Rows are points. The window is the flat piece filled in between its corners: a triangle in 3 columns, a solid with four corners in 4, and so on. A path goes straight from each point to the next, and from the last back to the first. After which points does the path pass through the window?

Window (4 x 4):
-0.60	-1.15	0.36	-0.65
-0.93	0.12	-0.54	-0.99
0.48	0.50	-1.89	3.48
-0.67	0.23	1.33	-1.30
Path:
(1): 2.23	-1.32	0.78	0.46
(2): -2.92	-0.38	-0.63	-0.61
(3): -1.82	-0.76	0.28	-1.71
(4): 0.85	0.55	0.78	-1.76
(5): 1.24	-0.28	-1.56	2.59
(6): -0.31	0.92	-1.70	3.28
(7): -2.11	-0.59	0.01	0.78
(8): 0.61	-0.58	-0.42	0.34
(9): 0.91	-1.32	0.76	-2.35
(10): -2.42	0.86	0.57	-0.52
(11): -2.69	-0.09	1.10	-0.58
(12): 0.28	0.05	0.65	-0.15
Through the window after points: 1, 5, 7

Window, 6 rows:
-2.23	0.72	2.31	1.58	-0.63	-0.69
1.65	0.67	-0.86	-1.32	0.96	0.30
1.55	-2.76	-1.60	-1.64	-1.29	0.41
-0.57	1.81	2.47	1.80	-1.42	-1.91
1.46	0.20	0.68	-1.42	-0.76	1.27
0.45	-2.12	1.59	-0.79	-0.39	-1.01
Path:
(1): 0.13	2.43	0.39	-1.31	-0.22	-2.01
(2): -0.88	-0.03	-0.01	-2.10	-0.55	-0.69
(3): 1.96	0.15	1.80	0.49	-0.74	1.57
(4): 2.13	-0.74	-0.77	0.98	-0.83	0.92
(5): 0.66	-2.01	-0.38	-2.89	-1.11	0.15
(6): -0.17	-0.60	0.06	-1.62	-0.26	-0.29
(7): 1.37	0.37	1.90	1.78	-0.47	1.83
(8): 0.84	-1.54	1.32	0.92	-0.41	0.38
Through the window after points: 2, 4, 8

Window:
-2.48	-0.01	2.04	0.58	1.43	-0.67	-1.37	-0.89
-0.09	-0.34	-2.35	-0.28	-0.99	1.60	0.99	1.39
3.09	-0.84	-1.70	1.23	-1.64	-0.44	-0.16	-0.81
-0.39	0.31	-0.92	-0.69	0.02	-0.61	2.17	1.20
-1.75	-0.76	2.57	1.20	-0.13	-2.40	-2.04	1.64
-1.48	0.58	1.77	0.39	-1.58	-1.25	-1.27	-0.64
2.24	-2.42	-1.82	-0.63	-2.25	-1.53	-1.03	-0.85
0.61	0.36	-0.07	-1.69	0.10	1.84	1.59	1.58
Path:
(1): -0.86	-3.30	-0.03	0.99	-1.91	-1.55	1.54	-0.19
(2): 1.15	-0.18	-1.00	-0.83	-0.94	-0.82	-0.75	-0.07
(3): 1.02	0.69	-0.85	-1.46	-0.72	-1.39	-0.70	1.74
(4): 0.78	-1.46	-0.98	1.07	-1.57	-0.02	0.70	0.12
(5): -1.45	-1.56	-0.40	0.33	-1.24	2.71	2.93	2.14
(6): 0.77	0.12	-2.24	-0.31	-0.78	0.17	-0.28	0.49
(7): 0.42	1.39	-0.12	-0.87	0.48	-0.77	-0.74	0.79
(8): -1.33	-1.18	-0.11	0.40	-1.64	-0.48	2.27	0.29
Through the window after points: 1, 5, 7

Window, 11 rows:
-1.17	1.22	0.84	1.84	-0.91	-1.63	1.89	-2.64	1.51	-0.37	0.51
-0.34	0.09	0.25	0.80	0.53	0.16	-0.11	0.38	-2.15	-0.43	-1.38
-1.97	0.37	-0.93	-2.10	0.97	0.80	1.48	1.07	0.71	-1.71	-0.88
0.00	-0.89	0.32	-0.82	-1.05	1.22	-0.30	-0.10	-0.22	0.89	-1.53
-0.76	2.80	-1.31	0.50	-1.34	-0.28	0.20	1.16	0.45	-2.14	0.75
0.76	-0.34	-1.56	-2.22	1.44	0.37	-1.37	-0.80	0.42	1.36	1.54
1.17	0.50	0.29	-2.50	0.32	0.50	0.19	-2.81	1.72	-1.82	1.03
-1.03	1.28	-0.12	-3.56	1.57	2.36	-0.82	0.47	-0.79	2.48	1.80
-0.06	-0.80	-1.33	0.73	-0.99	0.66	3.42	-2.07	-0.39	-1.43	1.38
-0.16	1.57	2.19	3.74	0.88	0.61	0.72	0.87	0.72	2.82	0.36
-3.95	0.26	-0.87	-1.23	0.80	3.03	0.37	0.45	0.61	-1.66	0.79
Path:
(1): -0.80	-0.33	0.72	-1.08	-0.08	-0.49	-0.09	-0.61	1.25	-1.91	1.76
(2): -0.06	1.63	-1.08	0.72	-0.74	2.20	2.25	-0.63	-1.12	1.21	-1.99
(3): -0.26	0.29	-0.80	1.45	0.41	1.49	1.52	-1.39	0.21	-0.54	-0.45
(4): -1.07	0.09	0.47	-1.08	-0.84	-1.18	0.52	0.55	0.21	-0.34	1.66
(5): -1.05	-0.48	0.78	-0.74	0.91	-1.17	0.41	2.36	0.67	-0.34	1.84
(6): 0.54	1.60	-2.01	-1.30	-0.22	2.04	-0.10	-3.27	0.12	-0.69	-0.76
(7): 0.65	2.36	-2.41	-0.45	1.59	0.28	1.43	-1.53	-0.03	0.78	-0.99
(8): -0.33	-0.74	0.63	-1.28	0.28	0.79	-0.89	-0.13	0.70	0.34	1.94
Through the window after points: 5, 7

Window, 12 rows:
0.98	-1.05	0.09	-0.87	-0.88	0.53	1.83	0.51	-1.65	0.74	1.11	-3.45
1.76	2.93	-1.53	0.57	-0.92	0.41	-0.14	1.48	-0.67	0.26	-0.12	0.90
0.56	3.53	-1.28	-1.35	-0.95	-2.23	0.75	-0.79	-1.31	0.56	0.06	0.86
-1.83	-1.61	0.09	-2.21	0.33	-2.80	-0.97	0.15	2.48	-0.79	0.40	0.78
-0.08	0.01	0.66	0.67	-1.45	0.97	1.92	-0.05	-2.70	3.45	-1.25	-1.12
-1.85	-1.42	-1.46	-0.69	2.15	-1.18	0.70	-0.07	-0.07	0.75	1.32	-0.47
-0.37	-1.24	-1.19	-1.03	1.88	-2.57	0.37	-2.07	3.59	-0.41	-0.44	0.29
-2.16	-1.17	-2.10	-1.33	-0.58	-0.57	0.50	-1.99	1.58	-0.83	0.23	0.70
-1.08	-1.78	-0.67	-3.69	2.09	-0.84	1.10	-1.02	2.59	-0.57	0.23	1.78
-1.17	-0.48	-1.42	-1.87	0.50	-0.17	1.05	1.19	-0.12	0.59	-1.51	-2.74
-1.26	0.19	1.43	-0.10	0.81	1.28	1.20	-0.26	-1.54	-0.11	-0.42	-2.67
0.73	-0.93	-0.16	0.37	-0.42	0.07	1.66	0.45	-3.99	0.05	-1.60	-1.53
Path:
(1): 0.39	-0.53	-1.35	-0.89	2.27	-1.92	3.75	1.21	1.28	-2.40	1.42	0.61
(2): -1.91	-1.12	0.33	-1.42	-0.33	0.27	-0.79	-1.46	-1.29	2.14	-1.11	-2.14
(3): 0.97	0.78	-1.31	-2.57	-0.37	-0.71	-0.80	-0.69	-0.32	0.85	0.29	-0.89
(4): -0.35	-0.21	-0.54	-0.51	0.36	-0.16	1.33	0.70	0.33	-0.13	-0.06	0.08
(5): -0.85	-1.61	-1.19	0.33	-1.35	0.29	3.41	0.82	1.45	-0.38	-0.42	-0.10
(6): -0.05	1.20	-0.82	-2.50	0.85	-1.07	-2.24	-2.13	-1.82	0.53	0.98	-1.17
(7): 0.37	0.65	-1.32	-1.30	1.01	-1.00	-0.74	-0.51	-1.27	0.51	0.98	0.44
(8): -0.69	-0.19	-0.59	-0.49	0.10	-0.53	1.41	0.57	2.03	-0.82	-0.95	-1.04
(9): -0.36	-0.18	-0.36	-0.42	0.05	-1.02	1.85	0.12	-1.04	0.25	0.00	-0.53
(10): -1.19	0.72	-1.13	-2.80	1.57	1.19	-1.94	-0.97	0.82	0.69	-0.15	-2.53
(11): -0.54	0.13	-0.97	-0.88	0.72	0.14	-0.64	-0.73	-0.95	0.71	0.07	-0.59
(12): 0.05	0.37	-0.05	-1.37	0.03	-2.73	3.30	0.74	0.35	0.24	-0.07	-0.13
(13): -0.34	-0.15	-0.58	-0.54	1.24	-1.18	1.94	0.47	0.44	-0.30	-0.01	-0.72
(14): -0.41	-0.41	-0.94	-2.24	-1.17	-0.05	-2.26	-1.31	-0.71	2.73	-0.97	-1.22
(15): -0.85	-1.27	-0.37	-2.77	2.23	-0.18	-1.17	-3.09	-0.66	0.86	0.53	0.94
(16): -0.92	0.01	-1.63	0.80	0.11	-1.43	2.17	2.29	0.49	0.13	0.28	-1.45
Through the window after points: 3, 5, 9, 15
